Rows are points. Each copy is the shape, with its points in the same order, stretched, turned, moved and blurred by noise. Say if it was mirrored as well.

Shape, 8 rows:
[[ 15.0   2.9]
 [ 13.5  17.4]
 [ 17.9  30.4]
 [ -3.0  -0.5]
 [-12.2  14.1]
 [-17.2 -10.8]
 [ -0.7  -6.4]
 [  6.8  10.0]]
Copy 1:
[[  7.7  18.8]
 [ 22.6  13.9]
 [ 35.1  15.2]
 [  1.8   1.1]
 [ 13.3  -9.9]
 [-10.5 -11.3]
 [ -5.3   3.8]
 [ 14.8  10.4]]
Copy 1 is: mirrored
Copy 2 (8 x 2):
[[  7.4  24.0]
 [ 20.6  10.8]
 [ 32.1   8.3]
 [ -4.2  -1.6]
 [  5.3 -22.7]
 [-18.2 -12.1]
 [ -6.6   7.6]
 [  8.7   5.5]]
Copy 2 is: mirrored

Shape, 8 rows:
[[ 11.6   8.6]
 [ 14.8   0.9]
 [  5.6 -11.2]
 [ 23.8  12.7]
 [-20.0  -7.9]
 [  5.6 -21.9]
 [ -1.0 -12.5]
 [  0.1  -0.4]]
Copy 1, 8 rows:
[[-19.5  -5.1]
 [-21.0   0.5]
 [ -7.2   7.8]
 [-32.2  -2.3]
 [ 10.3  -5.3]
 [ -3.5  15.7]
 [ -1.6   6.5]
 [ -7.9  -2.5]]
Copy 1 is: only turned
Copy 2, 8 rows:
[[ -4.4  19.4]
 [ -6.1  14.1]
 [  1.1   2.8]
 [-12.0  22.6]
 [ 17.0   1.3]
 [ -0.2  -7.7]
 [  3.8   0.9]
 [  3.5   9.1]]
Copy 2 is: mirrored
Copy 3, 8 rows:
[[-19.9   2.9]
 [-18.3  14.2]
 [ -0.8  29.4]
 [-34.1   5.0]
 [ 31.9  10.1]
 [  2.8  40.2]
 [  8.7  23.8]
 [  3.5   9.0]]
Copy 3 is: only turned

Shape:
[[ -4.2  14.7 -24.5]
 [-12.1  11.0   7.5]
 [ 12.1 -15.5  19.7]
 [ -4.6 -25.3   4.2]
 [ 19.3  -1.6   0.4]
 [-17.9  13.0 -12.0]
 [ 12.6 -11.5  -1.3]
 [-14.4 -20.3   6.5]
 [  3.8  15.1 -17.3]]
Copy 1, 9 rows:
[[  1.9   7.6 -22.8]
 [ 15.4 -11.9 -13.5]
 [  2.4  -8.7  18.8]
 [ 11.4   9.5  10.7]
 [ -9.9   1.2   4.3]
 [ 16.7   3.3 -23.0]
 [ -0.6   5.8   5.7]
 [ 24.5   8.3  10.3]
 [ -2.9  -1.0 -19.4]]
Copy 1 is: only turned
Copy 2, 9 rows:
[[-19.6  17.1  -8.1]
 [-23.1  10.2  22.0]
 [ 16.0  -9.8   7.1]
 [ -8.5 -22.6 -15.1]
 [ 20.8   5.6   0.7]
 [-38.7  11.6   3.9]
 [ 12.5  -6.7  -9.6]
 [-22.9 -17.3  -7.3]
 [ -6.9  19.4  -2.2]]
Copy 2 is: only turned
Copy 3, 9 rows:
[[-12.8  11.4  30.8]
 [-14.5  -7.3   4.3]
 [ 13.4 -16.1 -10.9]
 [  8.7 -29.2  12.1]
 [  6.2   6.8  -0.2]
 [-18.5  -3.9  24.7]
 [ 10.4  -4.3   6.9]
 [  2.2 -32.3  14.6]
 [ -8.7  15.4  17.9]]
Copy 3 is: mirrored

Shape:
[[  5.1   9.4   9.1]
 [ 11.7   7.7 -15.0]
 [  7.0 -40.1  13.1]
 [ -4.9 -13.2   9.7]
 [  9.2   8.2  -3.4]
 [-12.3  12.6  11.2]
 [-11.9  11.8 -19.2]]
Copy 1 (7 x 3):
[[ -7.1 -13.5   6.2]
 [-19.9   5.8   0.5]
 [ 35.0   5.5  27.1]
 [ 17.8  -4.6   5.2]
 [-13.9  -3.0   2.6]
 [  3.4 -18.6 -10.6]
 [ -8.9   7.3 -25.7]]
Copy 1 is: only turned
Copy 2:
[[-13.0   2.7  -1.1]
 [ -2.3 -12.1  -6.5]
 [ -5.8  -5.8  33.2]
 [ -1.2   6.7  15.4]
 [ -8.1  -5.0  -4.4]
 [ -3.2  16.5   0.5]
 [ 15.3   3.6  -8.8]]
Copy 2 is: mirrored
Copy 3:
[[ 12.6 -10.1  -6.0]
 [ -8.5 -22.2   7.0]
 [-24.3  31.0 -35.5]
 [  1.0  14.1 -10.3]
 [  1.4 -16.1   0.8]
 [ 26.5  -2.5   7.0]
 [  6.4 -13.4  31.5]]
Copy 3 is: mirrored

Shape, 8 rows:
[[  6.0 -13.8  -0.4  11.1]
 [-31.1 -20.4 -26.5 -11.4]
 [ 12.8  19.7   5.2  -7.6]
 [ 10.1  17.5  -9.5  12.0]
 [-24.8  -7.4 -19.9  -1.4]
 [  0.9   6.1  13.4  17.2]
 [ -5.9  14.2 -19.8   6.1]
 [  5.2  -3.9   2.6   2.2]]
Copy 1 (8 x 4):
[[  5.3   1.2  -2.8 -16.4]
 [-51.6  19.2 -23.1  -1.6]
 [ 12.3 -10.2   9.7  22.0]
 [  0.9  13.5  25.5   9.1]
 [-36.0  23.5 -11.9  -1.1]
 [ 16.8  21.1   3.0  -7.3]
 [-22.4  16.9  18.8   5.8]
 [  4.4  -1.9  -1.6  -3.5]]
Copy 1 is: only turned
Copy 2, 8 rows:
[[-15.8  -3.1 -12.3   9.1]
 [-15.4  39.0  -4.7 -33.8]
 [  9.8 -19.0  10.9   7.1]
 [ 12.9 -11.3  -5.1  -2.8]
 [ -1.7  31.8  -5.1 -26.0]
 [  9.2  -5.8  -6.5  14.5]
 [ 14.1   9.0  -4.5 -20.9]
 [ -6.4  -5.1  -4.6   5.9]]
Copy 2 is: only turned
Copy 3:
[[-11.9   1.4   4.8   0.6]
 [ -0.7  -7.6 -28.8 -11.4]
 [ 13.1  12.7  16.0  -4.4]
 [  9.9  -7.8  16.4   3.0]
 [  0.5  -9.9 -13.3 -10.8]
 [-10.9  -0.4  17.5  -9.6]
 [ 13.7 -14.4   3.9  -6.0]
 [ -2.3   5.0   6.1  -1.2]]
Copy 3 is: mirrored
Copy 4, 8 rows:
[[ -3.6  12.7 -16.3 -18.4]
 [-30.6   3.7  29.6 -26.4]
 [ 10.4   6.3  19.4   8.7]
 [ 19.7  -7.9  -5.6  -6.0]
 [-16.4  -4.0  17.3 -16.8]
 [ -0.6   2.2 -16.6   1.0]
 [  7.1 -14.2  11.7  -9.2]
 [ -3.2  12.3  -0.9  -8.6]]
Copy 4 is: mirrored

Shape (10 x 4):
[[ 21.1  -6.2  -5.4  -1.9]
 [ 10.6   5.0  13.5  12.3]
 [-23.8   1.1  -0.1  -6.4]
 [-20.0   3.5  -2.2  24.2]
 [ 16.5 -16.4  -5.0  -5.0]
 [ -8.4   2.6   5.9   2.4]
 [ 27.3   0.2  -8.7   5.4]
 [-24.0  -3.1  16.4  18.2]
 [-32.9 -17.1 -16.0  -1.8]
 [ 14.1  -4.2 -11.5 -15.9]]
Copy 1 (10 x 4):
[[-15.8  -7.2  -9.0 -24.3]
 [ -1.3  13.2  -1.8 -18.3]
 [  1.9  -2.9 -14.5  15.8]
 [ 17.0  -0.7  -2.9 -14.9]
 [-20.7  -5.3 -26.7 -23.5]
 [ -2.2   5.0  -9.0   2.2]
 [-13.3  -8.6   6.0 -32.1]
 [ 17.9  11.2 -20.5  -5.9]
 [  3.4 -23.0 -33.3   0.5]
 [-22.4 -14.7 -13.7  -2.5]]
Copy 1 is: mirrored
Copy 2, 10 rows:
[[  7.0  -8.6  -2.5  26.7]
 [  3.1  10.8 -11.2  14.6]
 [ -5.1   8.4   6.0 -23.7]
 [ 22.0  19.5   0.9 -12.5]
 [  5.5  -5.2   8.5  17.0]
 [  3.2   8.7   0.0  -7.5]
 [ 16.3  -7.8 -12.8  31.8]
 [  7.3  26.2   8.3 -18.6]
 [ 13.7  10.0  20.9 -26.5]
 [  0.9 -14.6  -2.8  13.3]]
Copy 2 is: mirrored

Shape (10 x 6):
[[  7.7  -4.4  -6.2  15.3  15.5  -4.7]
 [  9.9 -15.6  27.3 -19.7  -2.7  -3.4]
 [ -3.5  -0.3  -3.0   5.4 -21.7   0.6]
 [ -8.3  10.3   9.4  -1.2 -20.5  -4.2]
 [ 15.3 -21.8  -8.7  12.2 -10.8  -9.9]
 [ 15.5   5.2   5.8  10.3  17.3   9.2]
 [ 19.7  18.4  25.0  15.9   8.8 -11.8]
 [-15.3  18.5   6.0  16.1 -17.6  23.5]
 [ 23.6   4.4  -5.3  14.6  -9.7  13.7]
 [-11.1   9.8  -9.7   2.2  -2.7  -6.1]]
Copy 1 (10 x 6):
[[  6.3   4.7   2.7   4.7  -1.2  28.0]
 [ -7.1 -38.3   4.8  41.6  -6.1  -1.3]
 [ -5.6   2.5   5.6   2.9  16.9  -8.5]
 [ -1.6  -0.7  16.2   8.0   4.4 -15.8]
 [ -3.9  -1.2  -0.8  20.1  26.6  19.1]
 [ -4.6 -12.2   4.8  -4.8  -8.9  25.5]
 [ -5.8  -8.7  29.3  11.8 -14.0  24.7]
 [-22.8  11.4   5.1 -23.8  -2.0 -18.1]
 [-14.9 -11.9   4.8 -15.2  20.1  16.3]
 [ 17.2  11.0   9.4  -2.4   2.7  -0.6]]
Copy 1 is: mirrored
Copy 2, 10 rows:
[[ 10.5  -3.5  -2.7 -22.8  16.0  -1.2]
 [ 24.3 -15.5  -1.0   9.5 -18.3  13.2]
 [-12.5  -2.2  12.9   1.1  -4.0 -17.0]
 [-14.0  -3.6   6.7  -1.1 -20.1 -10.2]
 [ 10.1  -9.5  31.0  -7.2  12.0  -7.2]
 [  6.9 -21.6 -21.1 -17.8  10.5   5.8]
 [ -2.0 -33.9  -9.1 -36.5 -16.5  13.6]
 [-23.9 -16.3 -18.4   1.5  -7.6 -32.9]
 [-12.7 -33.3   4.1  -7.7  14.1  -3.2]
 [-10.3  14.6   0.9  -7.0   3.3  -5.9]]
Copy 2 is: only turned

Shape:
[[  2.9 -13.7  -9.2  -1.4  19.4  -1.9]
 [ -2.7   8.6 -26.7  11.6  22.7  -3.7]
 [ -2.4  15.1 -12.6  -7.9   9.8 -17.8]
 [ 12.2   5.6  13.4  -5.7 -16.3   8.8]
 [-17.0  -7.7   6.3   6.1  -2.4  15.9]
 [ 17.4   5.1  15.4  -3.6  -0.1  37.2]
 [ -6.7 -12.7 -17.4   6.3   0.3   2.4]
 [-10.4  -3.1 -25.3   5.8  19.7  -2.6]
 [ 17.2  -7.5  13.6  13.3  10.6 -14.7]
 [-25.4  -4.6 -14.3  -4.6  10.8  31.3]]
Copy 1:
[[ 10.7   5.8 -14.6   5.9  16.2  -1.3]
 [ 17.2  14.3 -24.6  32.0  13.2  15.2]
 [ 20.3  -4.5 -13.7  20.3  -0.4  17.1]
 [-12.2  -6.9   1.2 -10.5 -11.8   4.3]
 [  4.2  16.0   4.1   8.7  -6.0  -5.1]
 [-16.7  12.9 -20.3  -9.0 -11.6  -7.8]
 [  0.3   8.8  -4.8  18.1  14.7  -3.4]
 [ 18.2  12.3 -16.0  28.7  17.7   4.7]
 [  3.0  -4.2   4.0 -24.9   3.6  23.0]
 [ 10.0  29.1 -20.8  37.6   2.5 -22.5]]
Copy 1 is: only turned
Copy 2:
[[ -7.3 -10.3 -11.8 -15.5  14.3  16.7]
 [-14.6  -1.5   2.0 -31.0  24.7   1.0]
 [ 11.1  -4.9  12.5 -14.8  15.0  -5.2]
 [  0.4  10.2   8.5   5.2 -16.1   1.0]
 [-17.0  -7.2 -14.9  13.0  -4.6 -13.7]
 [-33.1  12.1   5.9  16.6  -2.8  21.3]
 [ -8.9 -11.1  -9.5 -22.0  -4.8  -2.3]
 [-13.6 -12.6  -5.0 -24.8  18.8  -0.3]
 [ 10.5  15.3 -18.9 -10.8   7.7   7.6]
 [-38.9 -23.9  -4.1   9.0   9.2  -1.7]]
Copy 2 is: only turned

Shape (14 x 8):
[[  1.9  14.0 -11.3 -22.9   7.8   6.9 -10.5   8.6]
 [-14.9   1.5   6.9   8.1   8.8  -5.9  -9.1  -7.5]
 [ -8.8  12.3   2.3  -5.2   9.0  -4.0   5.8 -11.1]
 [ -1.4   9.7 -13.3  -1.4 -17.0   9.2  16.3  17.7]
 [-22.1   8.4 -17.2  -0.3  17.0  15.6   0.0  19.7]
 [  8.9  -6.7   3.5  -9.0   8.9  25.0  12.7   0.1]
 [ 12.1   5.7  -9.1   9.9   9.1  14.0  -0.7  17.4]
 [ -0.8  -3.5  -7.6   7.2 -16.3   7.8  -2.1  18.8]
 [-11.4  12.7  -2.2  10.3   7.7  -7.1  -7.4 -21.6]
 [ 32.0  -2.6  28.5  15.7 -16.2 -18.2  21.9  28.7]
 [  4.9 -10.0  -9.6   0.0   9.1 -14.3  10.8 -11.1]
 [-10.3  14.7  -2.4   2.9   0.3 -10.0   3.5 -11.3]
 [  6.2 -15.1  10.4 -21.5  13.3  12.7  -5.5  -6.3]
 [ 14.7 -14.4  31.5  14.4 -14.8 -21.9  15.3  33.3]]
Copy 1 (14 x 8):
[[ 11.1  -6.1  23.4 -12.8 -20.8   2.4 -16.5   8.5]
 [ 11.1  19.7   9.6  -3.0  10.5  -7.4   1.0 -12.6]
 [ -2.3  14.9   3.4  -1.1  -1.9  -0.6   5.9   3.8]
 [  0.1  -9.5 -13.0  11.4 -33.7  -4.6 -16.2  21.8]
 [ 11.1  22.1  21.7 -14.9 -18.1 -20.6 -17.7  22.1]
 [-27.9 -13.3   4.7   3.5  -5.0 -17.4  -5.4   2.3]
 [  2.3  -5.6  -4.9  -8.2 -13.5 -25.9 -13.5  -1.1]
 [  5.7  -4.4   0.1  11.4 -21.2  -6.3 -19.7  -2.1]
 [ 12.4  27.9   5.5  -4.5   1.1  -7.6  15.6  -6.5]
 [-14.7 -22.7 -67.4  13.1  11.7 -11.3 -10.4 -22.4]
 [  5.5  -1.0  -7.7  14.9   7.7  -8.6  14.9  11.3]
 [  6.3  17.9  -4.0   3.3  -5.1   1.1  10.4   5.5]
 [-16.7 -20.2  25.6   1.2   8.8  -3.1 -10.9 -12.2]
 [-12.5 -15.9 -51.7  18.9  18.7  -8.8 -16.3 -22.7]]
Copy 1 is: only turned
Copy 2:
[[  9.8  -1.8   0.8  22.4  21.6  -9.4  -3.4 -13.1]
 [ -5.6 -14.5 -11.4  -7.8   3.5  -6.9  -6.0  14.0]
 [  4.5 -11.9  -6.1   5.6  -0.3  -1.8 -13.4   3.7]
 [  7.6  -6.2  24.9  -6.5 -24.1 -12.1   9.1 -29.3]
 [ 15.2  -2.1   6.2 -10.6   7.3 -21.0  -8.6  -1.0]
 [ 23.1   3.0  14.5   7.1   7.8  15.6  -1.3 -12.8]
 [ 11.0  -9.7  20.0   8.3   2.6  -5.8  15.3  -3.6]
 [ -2.0  -7.4  17.2 -10.8 -14.1  -9.8  17.7 -17.5]
 [ -9.0  -9.0  -7.4   6.5  -3.2  -7.6  -8.0  20.4]
 [  4.0 -39.8  27.2   1.3 -28.5   9.2  36.1 -23.9]
 [  4.2  -9.3 -12.0   8.6 -11.7  -4.4  15.3   7.5]
 [ -3.8 -11.9  -4.6   3.5 -10.8  -9.0  -8.3   3.5]
 [ 15.2   0.8 -10.9  11.6  24.2  19.5  -5.2  -4.5]
 [ -0.7 -41.0  16.1 -17.7 -23.4   3.5  32.5 -21.5]]
Copy 2 is: mirrored
Copy 3 (14 x 8):
[[  0.3  10.0  17.6   9.0  12.4  -9.4   0.1 -17.5]
 [  1.8 -10.2   8.0 -13.1 -17.6   4.6  -1.0   5.1]
 [  6.5 -11.2   2.0   2.4 -11.0   4.4  20.4 -16.1]
 [  7.8  10.0 -15.3  17.1  28.8  -0.7   9.4 -19.3]
 [  6.2 -12.5   9.5  17.9  20.7   7.0 -15.5  -0.9]
 [-17.3 -15.1  -6.3  20.6  16.3  -9.7  11.8  -0.2]
 [ -4.7  -7.0  11.5   6.6  33.8  -1.7   5.4  11.1]
 [ -1.7  14.5  -4.3  -0.3  23.6  -4.6  -9.6   1.9]
 [ 15.8 -15.4  10.1 -10.2 -28.2   3.7  15.0   0.8]
 [-27.5  17.0 -19.5 -19.0  42.9  13.0  25.7  -9.8]
 [  0.9  -3.3   1.9  19.4 -14.0  12.4  28.1   0.5]
 [ 15.9  -5.9  -0.6  -3.7 -15.3   6.6  17.4 -14.5]
 [-25.8   0.9   8.3  12.5  -5.9 -11.9   4.3   1.8]
 [-30.2  22.3 -19.8 -23.4  31.4  17.7   3.2  -1.9]]
Copy 3 is: only turned

Shape (13 x 8):
[[-16.5   5.2  -1.0  13.5 -10.3  11.1  11.8  16.5]
 [  9.8  -5.0  21.3  11.8  23.6   0.9   6.4  19.3]
 [ -1.4  18.6  -7.1  -2.0  -0.3  -1.9  -9.9  -2.1]
 [ -0.4   2.8  16.9   1.0  -2.0  -4.4   3.3 -29.7]
 [ -2.4  24.8 -14.9   5.9  16.1  17.7 -16.0  10.9]
 [ 11.2  14.0   3.2 -10.3   5.5  20.4  -5.5   5.4]
 [ 11.8 -21.1  -1.9  -4.5  22.5   7.8 -14.0  16.7]
 [-11.4  -2.7 -20.6  29.2 -19.9 -18.7  16.9  -2.4]
 [  2.0 -24.4  -6.9  -2.6   4.7  21.0   7.4 -25.7]
 [ 29.8  11.6 -15.4  -1.2  11.4  16.0  10.6   0.3]
 [  9.2 -17.5  21.0  10.4 -17.0  -1.3 -18.4 -31.3]
 [ 27.6 -12.6  13.2  -7.9   7.2  -3.8 -22.8  10.0]
 [  1.2   7.9 -14.3   3.4 -11.5  -7.9  19.8 -10.0]]
Copy 1:
[[-23.1  13.8   5.2  -9.2  -6.6  -4.4   4.1  -4.8]
 [  0.7   7.9  35.3  12.4   8.8   0.7   2.2 -12.5]
 [ 11.0   1.2  -5.0 -16.4   0.9 -12.0  -0.8  -5.2]
 [ -4.8  -3.2  -9.7  -1.0  -2.9  10.5 -23.2   6.6]
 [  8.7  10.3   9.9 -16.8  20.5 -24.8  -5.8 -12.0]
 [  9.1  19.8   1.5   2.9  12.0  -8.3  -7.2 -15.1]
 [  6.5  -1.8  18.5  26.8  14.5 -25.9   9.6 -11.0]
 [-30.9 -17.6 -11.4 -25.2  -1.5   5.1  17.5   2.8]
 [-25.4   2.7 -14.0  20.9  18.7  -4.8 -13.4   9.9]
 [ -0.9  14.3  -0.8  -3.1  39.3   8.0   2.4 -10.7]
 [ -3.3 -24.8 -16.9  19.3 -18.5  -7.5 -22.3 -16.8]
 [ 22.8  -8.8   9.1  27.5  -0.1 -18.4   6.7 -25.8]
 [-15.2   2.3 -16.0 -18.7   9.0  15.0   7.3   8.0]]
Copy 1 is: only turned
Copy 2 (13 x 8):
[[ -3.8 -27.2  -9.0  10.2 -11.5  -8.3  -4.2  -0.2]
 [  1.0 -14.7 -26.7  18.7  20.1 -13.2   5.4 -11.7]
 [  0.3  -6.4  -6.2  -8.9   8.1   6.4 -13.8  14.9]
 [-22.0  11.7  -0.8  -4.6   2.8   1.1  13.4  15.5]
 [ 10.8 -16.2 -25.3 -16.4   7.0  12.4 -16.7   7.9]
 [  5.3   0.6 -19.0  -0.8   2.1  27.7 -15.8   1.9]
 [ 33.5   2.5 -13.3   5.3  22.3  -9.8  -1.3  -6.1]
 [ -2.3 -25.4  25.7  -6.4   7.0 -25.5   8.5   7.7]
 [  7.1  24.8   9.4 -21.4  -3.2   2.8  20.6  -4.3]
 [ 10.0   3.6  -2.0 -20.6  18.2  33.7 -12.7 -16.4]
 [  8.7   7.2   6.9  12.0   6.6  10.0  26.0  38.4]
 [ 31.3   2.9  -9.8  21.6  29.7  11.1  -5.8  13.1]
 [-12.1  -2.3  17.6 -13.8   4.9  -0.4  -4.5  -2.3]]
Copy 2 is: only turned

Shape:
[[ -1.6  23.7   7.2   3.4   1.6 -11.0   3.8  12.6  -8.7]
 [ 19.8   4.7  18.3  10.7   4.1   2.9   4.6  -5.1  -2.9]
 [  0.5  -7.2   1.5  -3.7   1.7 -16.6 -10.8  -5.4  -8.6]
 [-13.7  10.9  -8.2  -5.1  -7.1 -12.7   8.5  17.4   4.6]
 [ -6.4  27.8  32.2  -8.3 -24.3  -2.5   5.5  -6.4   8.2]
 [ -7.6  15.3  -1.4   9.5  14.1  -6.1 -10.4  -0.2  -5.3]
 [ 28.6   3.1 -12.9   8.1  12.7  -1.4  10.8 -15.7   5.1]
 [ 21.5 -26.2   8.7  -2.2  -7.9  -2.6  10.9  -1.1  23.8]
 [-26.2  14.2  -6.0  11.2  -8.4  -8.8  -9.8  -3.9  10.1]
 [-12.2   0.5   0.7  12.0  15.2   8.5   6.4 -34.8 -37.9]
 [ -0.9  15.0   9.4  -0.5  19.6   1.5   9.8  -5.1   4.6]
 [-17.9   5.9 -18.8  -4.8  -2.2 -15.7  -9.4  17.7  32.6]
 [ -6.8  -0.5   4.7   2.4 -12.6  25.6 -17.4 -20.6  -7.0]
 [ -2.4 -13.5  13.1  19.7   2.9   3.6  18.1  -2.1  17.9]
 [ 19.4   3.3  -2.7  -8.0  -8.8 -19.6  -5.4  -0.3  -2.2]]
Copy 1 (15 x 9):
[[  5.8  16.9 -11.1  12.3  10.9  -9.9  10.3  -1.7 -11.0]
 [ -7.0   3.6  -1.1  -5.7   9.4 -13.3  10.4   7.3 -17.5]
 [ 12.1  -4.5  -1.6  -3.8  10.1   9.5   5.8 -12.5   0.9]
 [ 10.7  20.3 -15.1  11.3  -6.1   4.8   1.7 -11.7   3.1]
 [ -6.1  -7.3 -33.6  25.3 -12.2   4.1  20.4  29.6 -24.2]
 [ 15.6  18.4   1.7   6.1  18.8   1.9  12.1   7.7   3.3]
 [  5.0  17.4  19.1 -13.1  -5.8 -15.9  23.6  -9.4   1.2]
 [ -1.9  -1.3  -1.9 -19.1 -26.7  -5.0  -6.2 -13.0  -3.4]
 [ 11.8  18.6  -1.7  18.9  -1.3  25.6   7.6  15.0  -4.5]
 [-12.0  10.4   7.0 -16.5  35.8  23.9  34.8   2.5  -1.2]
 [ 12.1  17.0 -11.0 -10.3   7.6  -6.5  22.6   7.2  -0.7]
 [ 33.2  22.5  -5.8  13.8 -23.4  13.0 -10.2  -0.6  17.1]
 [-18.4 -12.3   2.2  14.7   6.9  27.1  10.5  29.5   3.7]
 [ -3.9  25.7  -1.3 -18.5  -9.7   5.3   0.1   3.0 -16.9]
 [  8.2  -7.3   0.3   7.7  -5.5  -7.5  10.4 -15.6  -1.5]]
Copy 1 is: only turned
Copy 2 (15 x 9):
[[  8.4  -4.8 -18.6  15.3   7.8   0.7  14.0  -8.0   4.5]
 [ -5.5  -4.8  -1.9   7.6  27.7  -7.0  22.4   6.1  -5.9]
 [-17.8  -5.3  -9.1   9.6 -11.4  -7.1  -0.5   7.6  -7.4]
 [ 10.1  -4.5  -5.8  -4.6  -9.5  15.8   5.8 -14.1  -0.8]
 [ 18.3 -14.2 -11.8   1.6   1.1   6.3  34.5  20.9 -42.0]
 [  3.3 -10.2 -27.3  13.3   9.4  -2.8  -0.8 -11.3  -5.7]
 [-14.0  -8.5   4.8  23.3  29.2  21.4   3.7  -8.1  -1.5]
 [-17.9  -3.1  16.0 -31.8   5.6  10.7  25.0  15.9 -16.4]
 [ 14.0 -18.7 -34.1  -3.4  -3.9  16.4  -8.4   7.3 -24.1]
 [  6.3 -31.2  10.8  32.7  17.8 -37.0 -38.1  -5.0  -6.4]
 [  6.6 -18.8  -5.8   4.4  20.1  -2.0  16.3 -23.9 -15.6]
 [  1.1  -2.2 -34.0 -23.1 -14.9  37.5   7.3 -11.6 -20.5]
 [  6.6   6.8  -8.3  -7.9   4.8 -12.0 -16.8  18.4 -33.5]
 [  6.0 -26.4   3.1 -28.4  26.4  -1.3  16.6   6.6 -13.0]
 [-22.2  10.4  -7.3  17.0  -7.1  14.9  11.7   9.9  -2.5]]
Copy 2 is: only turned
